Every row gives one point. To make a cloud, some directions were put in groups of two or more. Within a group, all points are equally far from the middle, so they leave a hole (a ring in 2 directions, a hollow ball in 3). The other directions are filled evenly. Then the cloud was stretched, turned, moved and blurred a little. How many holes are there, and how many directions does each take, smallest first?

Cloud (20 x 3)
[[ 12 -40  -8]
 [-12  -3 -25]
 [  8  36 -45]
 [ 24  26 -37]
 [ 25 -14  34]
 [ 10 -56   3]
 [-22  17 -41]
 [ 16 -52 -43]
 [ 14 -18   1]
 [ 28  27 -31]
 [ 21 -52  45]
 [ -4  -7 -32]
 [ 58  38  11]
 [ 37 -25 -42]
 [ 49   1   7]
 [ -9 -44 -41]
 [ 12  25  30]
 [ 26  49 -30]
 [ 51  24   5]
 [  0   4  40]]
Holes: 0

Cloud (22 x 3)
[[-59 -17   9]
 [ 20  23   9]
 [-50   8  28]
 [-47   9 -26]
 [ -9  39 -31]
 [ 35  19 -42]
 [ -2  41 -29]
 [ 37  15 -16]
 [-24  26 -40]
 [-43 -38   6]
 [ 30 -20 -30]
 [  3 -37 -29]
 [-16   9 -54]
 [ -8  37 -36]
 [-23 -32 -33]
 [-11 -41  12]
 [ -3  41  -6]
 [-47 -12  37]
 [-42  -9 -34]
 [-53 -29   9]
 [ 13 -21 -49]
 [-51   5 -20]]
Holes: 1 (3)

Cloud (28 x 4)
[[  3  10 -35 -43]
 [-24   9 -23 -42]
 [-35 -27   5  21]
 [ 32 -52 -13  14]
 [ 34 -47  24  17]
 [ 18 -53 -24  18]
 [ 18 -24  44 -37]
 [-27 -33 -31  11]
 [  6 -40  40 -44]
 [-12 -55 -29 -28]
 [ 31 -25  21 -55]
 [-15 -15  46 -11]
 [-14  -4 -46 -30]
 [ 36 -25 -19 -49]
 [  5 -64   7  13]
 [ 44 -37 -19   7]
 [-15  17   6 -44]
 [-11 -26  19  45]
 [ 44 -14 -17 -36]
 [  1   9  28 -44]
 [ 16  -9  48  -4]
 [ 40 -25 -22  30]
 [ -9  17 -20 -45]
 [  8 -24 -41  32]
 [-28 -33   8 -63]
 [ 32 -51 -18  12]
 [ 31 -38  38 -13]
 [-23  -8 -42 -31]]
Holes: 1 (4)

Cloud (55 x 6)
[[ 39  -4 -30 -31 -58  11]
 [ 11   6  10  -4 -48 -31]
 [  2  50  16 -19 -12  -7]
 [-17  20   2 -56 -55 -25]
 [ 13  29  41 -29 -17  12]
 [ 31  -2  13  17 -38 -16]
 [-48  19 -11  24   1  12]
 [ -8  17 -62 -20   9 -13]
 [ -3 -56 -24 -20  36 -15]
 [ 42  24 -30 -40  40   4]
 [ 25  19 -62 -21 -42  -9]
 [  6 -17 -31 -21  45  23]
 [ 24 -46 -49  13 -42 -39]
 [  5 -32 -21  37  21  37]
 [ 48  15  16 -21   5 -47]
 [ 21 -39 -33  -2   3  15]
 [-25  23 -14 -35 -34 -50]
 [ 44 -50 -24  23  50  -9]
 [-35  23 -19 -21   2  49]
 [  6 -12 -10 -27 -73   7]
 [  8  -6  21 -23 -32 -25]
 [ -2 -33 -16 -36   0  18]
 [ -5   5 -17  -5 -53 -71]
 [ 22 -23 -22   1 -34 -94]
 [ 40   5 -34   2 -20  44]
 [  3 -14  17 -38 -31 -18]
 [ 13 -20 -25  -3 -46 -94]
 [ 34  37  -6 -18   8 -28]
 [-40  -6 -18 -55 -27  -9]
 [ 41 -37 -20  42  28  13]
 [-40  14  -1  32   6 -20]
 [-10  31 -49  21 -27 -41]
 [-56   8 -21  16 -18   6]
 [ 36  25 -22  12 -32 -15]
 [ 31 -20 -57  -2   9 -31]
 [-50  29 -33  -9 -14  29]
 [ 17 -56 -60 -39  -2 -31]
 [-15  -5  16 -19  50 -10]
 [ 10 -34  -1  18   2  31]
 [ 16  20   8 -38 -55 -25]
 [ 41 -19  -4  -5 -16  33]
 [ 40  28 -18 -52  12 -42]
 [ 39 -21 -37 -25 -48 -36]
 [ 57  -7 -25 -41 -11 -44]
 [-14   3 -33 -15  46 -48]
 [ 40 -44 -14  14  42  13]
 [ 19 -55 -59   4  14 -34]
 [-15 -27 -25  32  52  12]
 [ 23  42 -15 -16 -63 -11]
 [ 41  41 -24 -14 -28   4]
 [ 33 -15 -44   1  39 -12]
 [  7  18   1 -11 -25 -54]
 [-18 -17 -15  -3  27  26]
 [ 26   8 -54   2 -44 -27]
 [ 28 -11 -42  39   9  21]]
Holes: 1 (3)

Cloud (55 x 6)
[[-32  -7 -11  50 -41 -15]
 [ 14 -17 -12  69   1 -44]
 [  5  20  17 -54  -7  47]
 [ 69  38   5 -39  29  -5]
 [-18  47  -2   6  52 -18]
 [ 60  24 -26 -23  37  -8]
 [ 10 -25 -17  60 -22 -46]
 [ -7  44 -21 -12  54   9]
 [ 37   2 -52  -9  11 -23]
 [ 19  16  53  26  27 -19]
 [-24 -23  17  -7  12  47]
 [-41  24   4 -28  22 -31]
 [ 35  31  35   3 -40 -23]
 [ 28 -18  -5 -45  25 -22]
 [ 57 -13 -35  -5  -3  23]
 [ 59  23 -32 -20  30 -12]
 [ 56  64  10 -24  -1 -33]
 [ 76  12  28 -15  20   2]
 [ 14 -32  -5 -37 -13 -36]
 [-24  42  28  23 -13   0]
 [ 55  46  18 -46 -18   4]
 [ 25 -43  18  13   9 -41]
 [-11  10  51  16  16 -30]
 [  4  24  -5 -50  38 -30]
 [ 35  13  44   1  29  25]
 [ 13 -12  43 -15 -33 -17]
 [  6 -30  20 -33  26 -18]
 [ 64  -6 -18  -9  22  21]
 [-18  21 -24 -14 -28 -50]
 [ -6  36  29  29   4  29]
 [-21  30 -32 -24 -25 -30]
 [ 80  25  25 -17  22   0]
 [ 45 -21  -1 -35  24  -6]
 [ 52  40   9  24 -10 -62]
 [ -4  47 -29  49  10   7]
 [ 13 -20 -13 -20  14 -55]
 [ 76   2  13  37  -7 -15]
 [  1 -31  26 -28  -2 -40]
 [ 47   4  26  50  12 -48]
 [ 28 -20  43  -2 -17 -37]
 [ 71  -7 -24  -5 -10  16]
 [-17  58  11  22 -13   9]
 [-24 -18  18   9 -11  47]
 [ -2 -17 -49  14  30 -15]
 [-26 -24  19   1  39 -26]
 [ 10 -18  31  15  14 -59]
 [ 13  -6 -21  43 -17 -67]
 [ 71  30 -18  36 -15   0]
 [ 39  37  34   2 -37 -23]
 [ 38  46  18  -1 -43  -8]
 [-45  25  -5 -25  -6 -34]
 [ 10  35  -6  57  37 -20]
 [  7  61  11   4  21  36]
 [ 38  10  32 -54  17  16]
 [-11 -37   7  -6  41  -8]]
Holes: 2 (3, 3)

Cloud (79 x 8)
[[  5 -31  75  44   6  24   0 -15]
 [-14  13   4  31 -32 -56  -4 -19]
 [-35  50  17  28  -4 -26  31  26]
 [-45  -4  25   8   9  -8 -49  36]
 [-33 -11  22  38  93 -12  29   8]
 [ 29  36  40  22 -15  -7 -58  16]
 [ 30  -7  15  49  50 -46   7  17]
 [-18 -34  22 -43 -12  23 -24   7]
 [-38  25   5   5 -56 -68  30   3]
 [ 12   0  -2  -2   4 -53 -54   8]
 [ -4  11  10  15  28 -12  76 -22]
 [-39  40  26 -37  -7 -25  16 -22]
 [ 26   1  15  10  63  39  13 -23]
 [ -1  42 -39   2  13 -60  -6 -23]
 [ 28  22  -2 -31   3 -48  21 -43]
 [-53 -41  19  26  -8 -64 -25  -8]
 [ 15  15  18 -21 -19  27  11  14]
 [ 23  -6  19  80  20 -14 -13  16]
 [-62  17  -5   6  -9  -5 -27  10]
 [ -8 -28 -25  -6 -41 -61  -3   0]
 [-14   2  -2 -12  19  12 -17  41]
 [-13 -21  -6  27  43   9 -22  52]
 [-13  47   2  24 -38 -59   5   4]
 [ 31   9 -37   2  13 -38  36  50]
 [ 52 -11  43  80   7  -4   3   6]
 [-32 -15  29  74  24   9 -25  20]
 [  8 -10  47  16   0 -39 -13  49]
 [-34 -18   3  73  30  -5 -25 -23]
 [ 30 -20  54 -10 -35 -97  -5  22]
 [ 30  42 -52   9   6  16  29 -16]
 [  1 -50  17 -41  -1 -17   3   0]
 [ 36   6 -17  18  36 -17  35  59]
 [-15 -21  -1  58 -32 -15 -24  -3]
 [-25   4 -52 -36  14   0  53  25]
 [ 44 -23  -8   9 -26 -45  51  38]
 [ 16  -9  49  50   6 -42   9  42]
 [ -8  29  27  18  37 -10  44 -38]
 [ 26 -34  50  23   3 -35 -33 -12]
 [ -8 -20 -40 -25 -12  19   9 -30]
 [-11  11  36   7  61  26   0 -41]
 [-32  33 -24  27  17  23 -59 -12]
 [-21  41  19 -43  10 -33  51  13]
 [  5  -2  58  74  20   0  12  24]
 [ 16   4  -9 -41 -45 -25 -13   5]
 [ 16 -27 -30  16  18 -37  17  -7]
 [-14  30   2 -35 -81 -81   0  28]
 [-29 -12  39 -47 -22  25 -24 -40]
 [  5  18  71  47  22   9   8   1]
 [ -9  59  38 -17 -10 -12  28 -32]
 [ 50 -13  49  26 -27 -36 -27   3]
 [ -9 -48  12  76  27 -12   5   3]
 [-21  -7  73  28  -4  23  -4 -27]
 [-44 -15   7  40 -42   3 -40  12]
 [-48  36  35  26  24 -47  -8  19]
 [-17 -37   7 -19  45   3  17  30]
 [  3  10 -17 -27 -51  22  22   1]
 [-28   2  40  46 -12  -9 -23  33]
 [ -4  39 -43  10  18  56  13 -34]
 [-17 -13 -20  21  -7 -64  17 -16]
 [-14  -7   3  81  21  -8 -11  27]
 [ 14 -17  -6  52   7  -2 -22  35]
 [ -8  -4 -68  11  21 -23   9  35]
 [  4 -24  56  44  35 -17 -56  -6]
 [  3 -10  34 -27  11 -29  59  18]
 [ 23   0   1  24 -66 -51   8   7]
 [ 13  61 -28   7  -7  31  29  -4]
 [ 19 -20  25 -24 -23  17 -18  13]
 [ -9  26  29  62  -2 -23 -42  -7]
 [ 11  22  42   6   3  19  18  30]
 [-24   6   6 -14  39  16   2  34]
 [  4   2 -16  28 -16 -72  13  17]
 [-29  53  -5  31  -4 -14  28  23]
 [  6   8  49  21  -3  22 -20  30]
 [ 22 -11   5  -9  -2 -65 -30   2]
 [  8   1  60  12  36 -21  -2 -47]
 [ 19 -30  23 -26   4 -43  35  -6]
 [  5  17   6 -68 -44 -24 -16  -9]
 [-17 -26  34  83   7  11   9 -19]
 [ 51  21  29  -1  54  -1 -16 -13]]
Holes: 1 (4)

Cloud (101 x 9)
[[ 63 -31 -57 -14 108  26  -4 -40 -52]
 [ 23  -1 -23 -32 -16 -43   6 -49  22]
 [ 23 -21 -17  40  27   9  -5  -1 -44]
 [-15  24  24 -11 -55  10 -57  39  18]
 [ 29  24  -3  20   8   5   5 -46 -37]
 [ 10  28  59  37 -73  31   3  10  17]
 [ 38   5 -66  -1  -1  15  -5 -47  15]
 [ 49 -16 -46 -40  67 -42   2  11 -19]
 [  9  31  79   4 -44  34 -47 -17   0]
 [ -8  12 -51 -27  57  -1  -7   4 -48]
 [ 37  13  16   9  52  36  16   4 -57]
 [ 19  10 -34   7  11  37 -16 -56 -46]
 [ 44  16 -46 -26  53  11  43 -31 -50]
 [ 14 -31  -6 -40  81  -1  -7 -27 -50]
 [ 30 -38 -46  15  56  13  41   4 -43]
 [-11  -6 -72  -1   5   7  34 -28 -16]
 [  9  40  43   8   2 -25   4  11 -21]
 [ -5 -22  26  -7 -32  26 -49  23 -29]
 [ 18  42  -3 -17  14  11  27  -3 -19]
 [  8 -55  26  19 -23  16  -8 -12 -30]
 [ 32 -43 -37   9 -28  -9  -9 -44  25]
 [ -6  38  -9 -19  -7  -9 -52  28 -21]
 [-42 -25 -16 -35 -56   4 -17  12 -12]
 [  4 -43 -45 -24 -47  19   7  21  84]
 [ 49  19 -13 -45 -33   8 -19  10 -12]
 [-16  69  13   9 -11  30 -45  12  16]
 [ 13 -20 -26 -58  21  24   5   9  42]
 [-36  36  52 -12 -53  25 -35 -18  -3]
 [  4   9  -3  30  26  -6 -45 -18   8]
 [ 11  23  -9 -32  -3  57  26   7 -12]
 [ -6   9  43 -17 -36  28 -70   3 -31]
 [  6  23  30  30  48  -2 -12   8 -21]
 [-31  38  -6  -2  20 -12  12 -27 -27]
 [ 26 -10 -50 -57  41  34  34  22 -16]
 [-11 -31 -38   3  19  26  46 -41  23]
 [ -4  -8  41  -8  20  32 -21   6  26]
 [ 53  21  14  32  35  17 -10 -28 -29]
 [-16  17  34  17 -88  45 -39   9  45]
 [-28  76  57 -13 -32  13 -16  20 -11]
 [-16   3  45  -3 -76   0   7  -5  21]
 [ -9  49  92   9   7  70 -17   1 -14]
 [ 17   5  20 -24  35  57   5 -26  24]
 [ 28  12 -30  -3 100  31   7 -30 -24]
 [ 28  -5 -16 -59 -28  17  19 -16  17]
 [ 52 -17  -7 -70  50  30  11 -21 -25]
 [-13  47  -8  17   0  37   9   2  22]
 [ -8  -9  -6 -31 -10 -29  36  40  19]
 [ 31  45 -31 -16  10  50  20 -15 -24]
 [ -6  44 -29 -16 -27 -27   5  -5  12]
 [ -6  -9 -13 -26 -88   4  -3  -7  64]
 [  3  -7  53  25  38  32  -9 -38 -13]
 [  4  22  61  41 -11  20 -23 -55 -10]
 [ 28 -59 -48 -46 -16 -34 -24 -17   1]
 [ 22  35  24 -48 -17   7 -12  12 -50]
 [  7  -6 -36 -68  35  24  16 -38 -17]
 [ 15  -6  34  -4   9  44   4   7  40]
 [  6 -60 -61 -34  31  -8  -5 -18  13]
 [ 20 -37 -18 -55  69   8 -27 -14 -22]
 [-11 -26 -26 -61   9  16 -16  22   0]
 [-41   0 -16  44   0  15 -16 -12 -34]
 [-10  24 -23  -1  23  37  -6 -53  27]
 [-14 -19 -34 -19  13  -2   9  45 -33]
 [-30   3  16 -24 -66 -27   5 -19  34]
 [-13  19  57  -9  43  17 -26 -24  14]
 [ 19 -24 -13 -57 -29 -13 -32 -14 -27]
 [ 28 -33 -61   3  57  -3  18  -2 -15]
 [-20 -37 -60 -31 -15  16  21 -30 -10]
 [ 39 -13 -14  31  -8 -31  17 -16  -4]
 [ 21 -29 -33   0  44 -37   0   8 -41]
 [  1  13  17 -24 -77   7 -44   7  44]
 [  3   4  28 -31 -35   6 -70  24   4]
 [ 34  -7  11 -24  12  -4 -21  34  12]
 [ -2   1 -59 -51  79   8  15 -39 -45]
 [ -9  -8  12 -27 -56   3  14 -15   7]
 [ -7 -31  -1 -37 -36 -16 -50   5  -9]
 [ 19  47  21 -42 -13  39   0   0  29]
 [-17  56  -3 -15 -10  23  -7  16  -8]
 [ 54   0   2 -61 -10  20  -9  -7 -24]
 [ 46  -5 -10  -9  45 -24 -38 -39 -16]
 [  7 -44 -20 -43  14  14  32   8  17]
 [  7  -6  -4  13  16 -14   3  30  14]
 [-16   4  -9  30 -26  23 -15 -45 -27]
 [ -4  22  15 -23 -28  67 -41 -22 -15]
 [ 35  19  -3 -15  23 -13  22  -2 -55]
 [ 27  48  37 -24 -23  27 -19   6 -31]
 [ 59 -38 -36 -23  14  -4  48  17 -17]
 [ 44  -8 -39  -9  32   0 -11  17  25]
 [-24   0   9  11 -46  19 -20 -37 -20]
 [ 13  30  61  12 -21 -27 -26  29  -7]
 [ 41   1  23 -36  13  -8 -28  29 -41]
 [ -9 -33 -28 -47   6  29  -2  24   1]
 [-31  61  10  17  31  13 -29  -7   5]
 [ 15 -80 -36 -31  10   3   4   6  -3]
 [ 14   0  40 -19  44  60 -10   1 -22]
 [-12  43  76  -7 -17  45 -20 -21 -11]
 [ 26  40  30 -38   5  43   3   0  11]
 [ 65   9 -22 -21  20 -14 -33  10   3]
 [ -7  70  26  21   1  49  -8 -15 -70]
 [ 36 -30 -34  24  49   7 -10 -34  12]
 [ 13  -2   9 -37  -9  22 -60  29  -6]
 [-22  13 -41   7 -32 -19   5  18  37]]
Holes: 2 (2, 3)
